Rows are points. A path goes straight from each point to the next, and from the last back to the first. The post is the endless flat space through its rows: a point in 2 columns, a line in 3, a plane in 4, and so on, so that a path can go around it. How many times does the path go around the post? Going back the other way cancels.
In the rows, 128 means zero.

Post:
[[111 151  86]
 [147 110 180]]
Path:
[[172  92 119]
 [124 101 121]
 [ 87 121 105]
 [112  44 187]
 [102 138 146]
 [128 167 165]
 [181 143 201]
 [172 102 116]
 [135  65 142]
 [154  53 134]
 [ 87 129  80]
 [ 80 149 176]
 [121 175 130]
 [163 144 137]]
Times around: 2

Post:
[[198 151 118 173  95 144]
 [118 116 106 106  97  52]
 [149 154 154 169 140 121]
 [139 100 117  30 113 172]
 [119 167 119 124 186 132]]
Path:
[[189 114 144 153 118  76]
 [149 100 137 129 138 139]
 [172 117 113 155  71 181]
 [108 179  88 125  84 139]
 [ 86 128 159  30  81  79]
 [180 144 172 134 105  36]
 [175 132 116 125 202 127]
 [148 106 109 136 138 179]
 [ 93 137 102 108 116 162]
 [133 132  98  75  80 117]
 [109 120 113 103  53 144]
 [152 100 110 193 116 148]
 [174 136 112 144 208 137]]
Times around: 1

Post (8 x 9):
[[152 125 165 145 107 140 132 119 130]
 [195  98  81 152 134 146 121  73 172]
 [116 117 134 139 134 197 185 126 160]
 [148 100 189 114  86 131 177 123 147]
 [151 114 107 138  72 123 141 142  98]
 [125 108 111 182  91  77 119 150 113]
 [112 164 114 119 142  95 122 128 133]
 [ 96 134  73 151 170 147 189 139  55]]
Path, 22 rows:
[[184 138 105 118 111 116 166 149 134]
 [119 136  96 140 163 132 128 132 138]
 [123  91 108 137 100 152 126 123  87]
 [136 137  82 142 125 176 138 106 122]
 [140 121  98 155 113 103 152 115 105]
 [144 134 103 153 132 135 179 135 142]
 [171  90 112 153  98 110 163 134 100]
 [113 119 152 146  98 109 193 157 167]
 [151 136 160 138 140 163 141 136 121]
 [110  53 189 141 104 118 139 145 162]
 [156  90   7 139 120 148 161  88 142]
 [156 121 139 141 111 160 166  99 169]
 [178 149  67  95 111 150 163 129 174]
 [137 133 128 130 109 134 146 151  99]
 [149 118  78 130 144 145  84 113 121]
 [110 149 106 172  96 123  91 146 102]
 [111 154 141 140 118 131 177 115 138]
 [170 146 160 121 123 166 162 116 125]
 [106 161 210 131 143 160 145 164 153]
 [118  88 134 167 159 124 196 176 134]
 [195 127 109 167  94 136 129 133  93]
 [112 149 127 149 107 120 207 129  96]]
Times around: 3

Post, 13 rows:
[[148  95 115  88  94 180 165 111 138 145 139 109 123 165]
 [136 116 169 136 163 110 139 125 145 135 207 132 107 168]
 [129  65  92 196  69 206 200 135 169  56  66 136 150 204]
 [160 136 131 109 114 128 104 155 103 137 119 202  67 130]
 [191 128  59  98 103 143 128 160 149 148 214  97 188 125]
 [164 156  65  78  69  83 118 114 144 120 117 119 113 112]
 [175  52 185 125 168 177 203 144 110 120 133 113 151 121]
 [139 145 189 150  78 131 126 131  90 141  87 130  43 104]
 [132  78 143 164 153 156 139 138 110 153 100 119  74 116]
 [202 122 148 132 138 128 191 160 158 217 125 123  77  87]
 [155 111 143 148 104 101 143  76 147 170 164 154 160 122]
 [171  88  73  78 101 125 134 186 110 129 165 141 203 246]
 [133 130 199  91 172 141 102 125 130 155 153 124 159 130]]
Path:
[[145 132 134 178 153 149 147 127 165 137 158 119 118 148]
 [123 118 120 129 121 139 164 134 150 192 132 113 110 180]
 [136  63 150 118  85 125 188 156  89 191 101 106 111 142]
 [199  94 202 156  76 158 173 184 136 137 124 118 135 137]
 [132  55 137 140 132 120 126 102 135 106 117 128 153 157]
 [118  74 138  89 115  91 165  98 137 146 121 131 106 177]
 [172  63 124  99 144 150 136 132 174 185 142 151 138 135]
 [165 115 118 122 105 147  75  94 147 209  64  82  62  87]
 [228 114  82 114 114 164 200 114 120 119 186 153 116 135]
 [148 129  82 170 111 133 181 134 102 114 152 195 136 148]
 [179 100 107 110 149 162 190 148 129 153 106 154 127 150]
 [150 113 145 188 138 225 141 123 141 184 195 131  87 158]
 [173 120 160 174  85 199 157 124 188 115 171 171  68 146]
 [210  69 156 143 106 125 155 157 117 152 161 179  84 133]
 [183  65  78  98 134 149 148 136 133 116 193 120 130 185]
 [205  90 160 164  37 154 168 116  98 125  75 169  85 181]
 [144  96 149 112 127 145 118 142 165 142 117 104 120 189]
 [208 105 105 167 138 126 158 141 163 162 138 117 114  96]]
Times around: 1

Post (17 x 18):
[[169 144 109 113 158 138 131 128 129  54 116 113 148 154 139 103 175 134]
 [130 155  47 100 154 154 182 122 157 151 208 115  71 107 133 172 101 138]
 [142 167  56 141 150 158 193 106  91 155 171  96 112 124 151 117  92 121]
 [144 195  85 134 118 135 160 157 145 168 135 130 106  68 115 182 131 111]
 [170  94 161 157 145  97 151 117 123 152 144 172 140 102 127 160 142 130]
 [118  94 171 128 134 147  91 141 133 169 105 148 161  82 137 139 137 139]
 [135 110 144 112 168  89 104 125 100 175 130 116 155  82 145 202 170  98]
 [ 98 148 101 112 108 156 184 112 118 125 225 136  73 134 169 131 116  73]
 [144  96 141 139 125 152  94 133  89 111 126 118 132 149  97 170 148 124]
 [141 133 159  92 115 123 165 157 127 201 114  92 145 119 124 207 165 149]
 [133 106 102 149 153 150 120 151 134  84 104 154 166 190 169 150 147 122]
 [181 111 123 115 142 133  91 159  86  82 123 153 127 172 177 102 121 137]
 [ 91 120 166 150 155  78 131 151 108 160 165 103 134  99 117 156 111 125]
 [172 111 130 151 112 116  69 114 138  96 136 122 186 179 175 124 134 140]
 [149 145  30  98 136 110 187 150 147 206 133  87 101 110  96 134 140 100]
 [125 141  74  68  93 120 190 167 106 152 131 124 168  92  99 177 157 156]
 [144 123 135 115 129 112 113  93 115  91  96 131 141 149 146 132  84 122]]
Path (20 x 18):
[[139 132 150  92  74 122 135 176 127 180 150 116 128 137 130 121 175 133]
 [146 135 116 183  94 139 126 143  87 161 177 135  97 101 116 137 166 104]
 [194  83  99 156 136 124 165 156  93 106 162 127  94 143 121 194 188 136]
 [153 108 118 103 117  94 118 142  42  86 145 172  76 117 114  96 176 100]
 [ 86 156 127 127 126 145 169  98 152 124 159 156 138 115 158 171 101 133]
 [172 132 175  66 114  99 148 141 128 136 123 133 160 165 130 249 239 130]
 [ 92 166 110 113 149  93 114 137  86  66 140 134 127 149 223 165 127 144]
 [143 109 110 103 128 113 209 101 107 135 157 126 111 105 189 112 116 171]
 [124 153 123 168 144 115 177 185 143 100 119 133 148 114 141 121  98 104]
 [204 171 114 160 183 181 114 104 144 137 109 102 145 134 119 185 144  93]
 [ 87  98 100  86 162 169 123 162 170 150 105 134 126 124 151 228 143 105]
 [217  72  65 153 152  61 137 136  79 113 134 156  97 123 117 123 137  98]
 [163 140  57 172 166 105 195 206 186 197 137 112  82 143 134 145 189 141]
 [206 134  68 154 126  76 191 114 108 165 150 146 149 143 128 123 125 157]
 [154 128  89 138 137 119 144 153 140 187 157 140 167 139 120 135 189 103]
 [162 123 117  89 123  72 146  95 115 170  98 131 173  78 131 119  93 193]
 [115 124 107 139 135 172 149  97 114 178 159  99  79  84 163 142 141 111]
 [144  98 115 193 132 122 113 145 166 138 183 124 134 155 151 123 138 115]
 [179  91  78  70 134 147 119 162 142 123 120 143 168 134 134 134 144 135]
 [171 173 147 145 137 115  99 138 194 122 140 128 136 133 141 156 167 105]]
Times around: 1

Post, 17 rows:
[[130  79  48 169 112 122 123  94  96  94 121 170 100 112 136 140  70 123]
 [126 147 160 108  74 154 133 115 110 121  91  95 147 140 156 156 154 106]
 [151 103  98 175 119  92 176 138  94 108 112 158 121  92 125 149  58 184]
 [ 96 129  78 125  92 113 135 119 110 101 105 168 110  48 134  56  82 156]
 [112 161 157 124 169  94 171  80 124  99 148 112 136 204 108 118 130 146]
 [110 141  87 116 113 106 159 120  69 121 200  98 137 124  84 131  75 184]
 [110 138 140 149  89 118  83 123 125  88 114  95  95 120 141 128  99 116]
 [158 122 141 119 109 133 151 121 101  93 169  93 156 184  69  80 134 154]
 [137 167 156 106 126 138 124 164 145 155 132  93 103 190 106 115 161  75]
 [108 109 137 130 102 124  77 144 141 138 123 106 127 158 139 132 178 139]
 [ 87 101  77 174 107 110 174 140  34  81 134 143  84  83 123 105 113 148]
 [153 211 131 134  82 159 116 154 136 117 135  92 117 225 130 124 200 123]
 [ 96 138 123 133  81 151 134 159 167 109 106  59 134 180 140 137 133 106]
 [142 162 141 164 161 144 161 128 128 107 193  66 166 110 103  78 116 166]
 [116 144 138 141  92 170 116 121 104 152  99  87 117 184 124 115 128 151]
 [102  79 105 159  46 131 153  89 138 122 144 141  75  93 124 128  93 133]
 [ 99 179 168 148 124 143 137 134 126 116 203 141 184 169 120  93 100 134]]
Path:
[[119 136 139 141  64  98  54  79 120 131 117  71 115 224  60  88  99 197]
 [102 170  95 128 147 102 129 197 101 141 113  91 138 106 174  83 111 149]
 [163 131 112 130  81 143  80  90 153  37  93 117  78 157 156 117  78 116]
 [141 146 104 131 120 132 145 169  81 128 155 128 172 119 113 154 120 207]
 [131 184 136 130 155  90  31  98 116 102  35 176 115 159 135  85 116 117]
 [114 233 170  65 138  92 126 163 129 226  59 164 181 154 160  81  47 153]
 [157 145  68 109  99 129 166  88  77 157  71  96 125 179 103 110 125 132]
 [110 157  96 167  76 166 218 162 161 104 128 107 121 220 105 141 148  79]
 [137 168 141 159 102 156 208 118 141  94 175  93 144  80 124 132 134 137]
 [ 59  78 155 143 170 147 116  64 159 124 158  92 152 164 182 126 134 122]
 [119 164  89 189  61 146 128 157  75 126 204 113 109 168 124 155  78 150]
 [138 241 162  86  83 111 133 164 127 103  61  58 146 131 136  77 112 150]
 [158  99 151 116 120  67 190 181 155 126 120 102 143 105 148 131 107 141]
 [190 191 148 147 189 151 187 153 155  95 201 101 138 184 106  82 162 163]
 [170 103 178 110 165 140 194  96 159  79 128 183 136 144  91  73 136 106]
 [138 205 134 137 119 137  87 153 109  95 141 102  70 172 177 125 149 108]
 [ 93  63 100 176   7 139 126 141 123 133 202  44 101 114 126 154 111 182]
 [142 105 166 196 165 121 143  70 145 191 126 213 172 207  85 137  68 148]
 [ 58 140 172 125  71 182 167  98 129 119 158 100 111  72 126 140 180 115]
 [162 107  75 106  94 117 182 139 136  59 138  91  70 223 102 155 219  80]
 [148 130 142 184 120 137 124 118 167  81  70  76  89 157 161  79 133 157]
 [ 95 128  91 110 120 117 136  95  85  67 157 108 119 130 108 103 114 146]
 [124 171  88 160  71 175 131 154 104 131 131 171 103 182 121 151 118  99]]
Times around: 0
